Each row of a before or after table is a point. The points were changed in one or more steps. Then noise was added and the rows were shuffled. The steps act on columns, c1 being the first. Write out the steps. A step turns or swaps two columns, mirrors them in a line or flattens them onto one, adds a multiple of one to another, or multiplies or shifts one. Angles are multiples of 10 degrees, from the lower column toward the higher: turns from -170 to 170, lines from 10 to 170 but not 90. Use the fewest steps. Two steps may share a column if one is a turn and the other turns, adds or multiplies; they go together, in the order done. Otherwise the lowest column goes first.

Before:
[[-4.4  3.1 -3.7]
 [-2.5  1.4 -4.6]
 [-3.3  2.9 -3.6]
 [-1.2  2.3 -3.2]
 [-1.8  3.6 -2.8]
 [ 1.7 -4.8  4.2]
 [ 0.1 -6.1  4.9]
 [ 2.3 -6.2  2.4]
 [-3.9  3.1  0.4]
 [-3.6  2.4 -1.7]
 [ 4.0 -2.9  0.9]
 [ 1.0 -6.7  1.5]
 [ 5.6 -2.9  3.2]]
After, 13 rows:
[[-4.7  1.9  1.2]
 [-2.3  6.1  1.0]
 [ 2.4 -1.6 -1.3]
 [ 3.5 -4.5 -0.1]
 [ 2.4 -3.5 -1.3]
 [ 1.4 -3.0 -2.0]
 [ 3.8 -1.6 -0.7]
 [ 3.1 -3.8 -1.0]
 [-6.7  1.2  0.6]
 [-5.7  0.2  1.9]
 [ 1.9 -3.4 -1.2]
 [-5.7  2.5  0.6]
 [-3.3  3.9  0.2]]
Steps: swap c1 and c2; multiply c3 by 0.4

Before:
[[-2.8  3.3 -2.7 -2.7]
 [-0.7  1.7 -1.6 -0.2]
 [ 3.9 -2.2  0.2 -3.9]
 [ 3.3  2.6  2.3 -8.6]
 [ 2.5  2.5 -1.6  0.5]
 [-5.2  3.5 -1.7 -1.3]
 [-1.6  0.1 -2.6 -0.1]
 [ 6.4 -0.8  6.2 -5.7]
 [-3.5  3.2  0.2 -2.7]]
After, 9 rows:
[[ -3.5  -0.8  -1.4  -2.7]
 [ -2.3  -0.7   4.5   0.7]
 [-11.2  -0.6   0.0  -4.0]
 [ -8.8  -1.3   1.3  -4.6]
 [  0.3   5.4   6.3   0.6]
 [ -7.6  -2.6  -0.1  -1.0]
 [ -6.4  -1.0  -0.5  -2.2]
 [ -2.6   3.0   7.5  -4.6]
 [ -9.3   1.3   1.5  -3.8]]
Steps: shift c1 by -6.0; turn c2 and c3 by -70 degrees; turn c3 and c4 by 70 degrees

Before (13 x 8):
[[-0.5  0.6  2.2  2.2  1.7  0.9  1.3 -1.6]
 [ 1.0  2.7 -1.7 -3.9  0.9 -0.3 -4.0 -1.3]
 [-2.0  2.6  0.0  2.3 -0.1  0.1 12.5 -3.0]
 [ 3.8  1.5  1.2  1.1 -2.1  1.0 -1.1  0.7]
 [ 0.9  0.0  1.0 -2.5  2.2  1.9 -5.2 -3.1]
 [-2.4 -3.4 -1.1  0.0 -2.0 -2.1 -4.1  2.4]
 [-0.3  2.5  0.1 -4.5 -1.6  3.1 -2.9  4.3]
 [-3.6  0.7  1.9 -3.1 -1.5  2.2 -1.4 -3.0]
 [-1.2  1.6 -4.4  2.5  0.3  2.7  2.9 -3.0]
 [-3.0  1.8 -0.6  3.2  0.9  1.4 -2.3 -2.3]
 [ 1.8 -6.4  0.8  3.2  0.5  1.1 -5.6 -1.2]
 [-3.0  0.8  0.1 -1.8  4.0  0.3 -5.9 -1.3]
 [ 0.8  0.8  0.1  3.2 -1.9 -0.9 -4.6 -2.9]]
After:
[[ -3.1   1.3  -0.8  -5.0   1.7   3.6  -5.9  -0.8]
 [  1.3   1.2   2.2   7.1  -0.2  -1.8  -4.1  -3.4]
 [ -3.1  -3.2  -1.2   2.0   0.5  -2.7  -4.1   2.1]
 [  0.2   2.8  -3.9  -5.7   0.5   0.3  -3.9  -1.7]
 [ -3.6   0.6  -0.7 -11.1  -2.7  -0.1  -1.0  -3.0]
 [ -0.4   2.3  -2.6 -11.4  -3.5   0.1  -2.8   4.2]
 [ -0.9   0.3   2.8   0.9   0.3   1.0   1.3  -1.2]
 [ -1.2   2.3  -1.9  14.4  -2.2   1.7   3.2  -2.7]
 [  3.3   1.5   2.3  -0.3  -1.9  -1.7  -1.3   0.3]
 [ -2.6   2.9   1.1   4.7   0.1   0.1  12.8  -2.8]
 [ -3.3   1.8   2.4   8.1  -0.1   1.1  -2.5  -2.1]
 [  2.2  -6.3   2.4   5.8  -1.0   0.7  -6.1  -0.8]
 [  0.9   0.3  -0.7  -8.0  -0.1   2.9  -5.0  -3.6]]
Steps: turn c3 and c4 by -40 degrees; multiply c4 by 3; turn c5 and c6 by 60 degrees

Before:
[[-1.1  2.5  7.1 -0.2 -3.0  0.8  2.2  1.7 -3.3]
 [-2.9  0.4  1.9  0.8 -4.5 -2.8 -1.4  2.4  2.1]
 [ 4.6  0.3  6.4  2.5 -6.6  0.0  2.4  1.4 -5.8]
 [ 1.9  0.7 -1.0 -2.0 -2.2 -5.0  1.7 -0.1  5.4]
 [-4.6  1.8 -3.9  2.0  1.4  0.5  3.0 -1.8  2.4]
 [-5.2  3.9  0.1 -0.7 -2.0 -2.5 -0.6 -2.7 -2.4]
 [-3.1 -2.5 -2.7 -1.9 -0.9 -1.1  3.0  0.8 -1.6]
 [ 0.4 -1.8  2.3  4.0  0.8 -8.2  3.4  1.0  7.0]]
After, 8 rows:
[[-0.9 -7.3  2.3  3.2 -0.2 -4.0  5.6 -5.4 -5.2]
 [ 1.9  1.6 -3.9  3.2 -4.3 -1.1 -0.9 -0.9 -1.5]
 [ 5.1 -1.8  1.9 -0.7  0.7 -2.1  0.5 -2.7 -1.8]
 [ 4.9  0.5  0.1  1.2 -2.7 -4.6 -0.5  2.9  2.0]
 [ 0.5 -3.3 -1.1  0.0  2.9 -3.8  0.6  0.2 -5.7]
 [ 3.0  2.3  7.2 -2.2  1.2 -1.3  9.2 -0.2  3.1]
 [ 2.7 -2.5 -2.7 -2.1 -1.9  1.2  0.3  1.2  0.9]
 [ 2.1  0.1  6.5 -1.0  7.8 -0.3  8.6 -1.2  6.3]]
Steps: turn c1 and c5 by 130 degrees; turn c2 and c6 by -50 degrees; add 1 times c3 to c7; turn c4 and c9 by 160 degrees; turn c4 and c8 by 130 degrees

Before (8 x 12):
[[-3.2  4.6  3.0 -2.2  5.3  3.8  3.7  0.2 -1.5 -0.9  4.1  1.5]
 [-4.2  0.6  3.5 -2.6  3.0  6.5  6.5 -3.3  1.7 -0.8  3.4  1.5]
 [ 1.0  0.8  4.8  1.8  2.9 -3.5  3.9 -5.5  2.5  2.3 -1.0 -2.5]
 [ 4.4 -0.5 -3.3  2.0  5.7 -1.8 -2.8 -3.1 -1.6  6.8  5.5  4.4]
 [ 0.6 -4.8 -0.7 -2.6  4.1 -3.5 -0.1  0.1  3.0  8.0 -0.9 -2.2]
 [-3.1  5.3  3.2 -6.1  2.8  3.4  1.2 -3.2  0.6  1.6  0.7  4.3]
 [ 2.5 -0.3  1.5  4.2  1.8 -1.4  3.1 -1.4  4.0  5.0 -3.4 -1.6]
 [ 2.1 -2.8  5.5 -0.2  2.2 -0.2 -0.3 -0.8  3.3  4.2 -0.3 -1.2]]
After, 8 rows:
[[-1.7  2.8 -1.0 -2.5 -6.6  4.7 -2.3  0.2 -3.0 -0.4  2.3 -2.7]
 [-1.4  0.8 -0.3  1.9 -7.7 -2.3  4.7 -3.4  4.5  7.1  1.8 -4.2]
 [ 2.6 -1.0  0.7  1.2 -0.4 -4.5 -4.6 -5.4  1.0  2.1  2.4  0.0]
 [ 1.6 -0.7  0.0 -2.3 -4.1  8.7 -5.0 -2.7 -4.0 -0.6  0.6 -4.1]
 [ 2.8 -3.9  1.4 -2.4 -1.3 -4.5 -1.0 -0.6  0.5  8.0  3.7 -0.3]
 [ 0.8  3.8 -1.0 -6.2 -2.6  4.3  0.7 -3.6 -3.0  1.2  1.9 -5.0]
 [ 4.1 -0.8  0.0  4.5  2.0 -1.6 -3.8 -1.2  3.0  4.6  3.1 -1.7]
 [ 3.1 -4.6  1.3 -0.9 -0.8  0.0 -0.4 -0.7  1.6  4.9  2.8 -0.3]]
Steps: swap c1 and c9; flatten c2 and c3 onto the line at 160 degrees; turn c5 and c11 by 120 degrees; multiply c6 by 1.3; turn c7 and c12 by -150 degrees; add -0.3 times c10 to c12
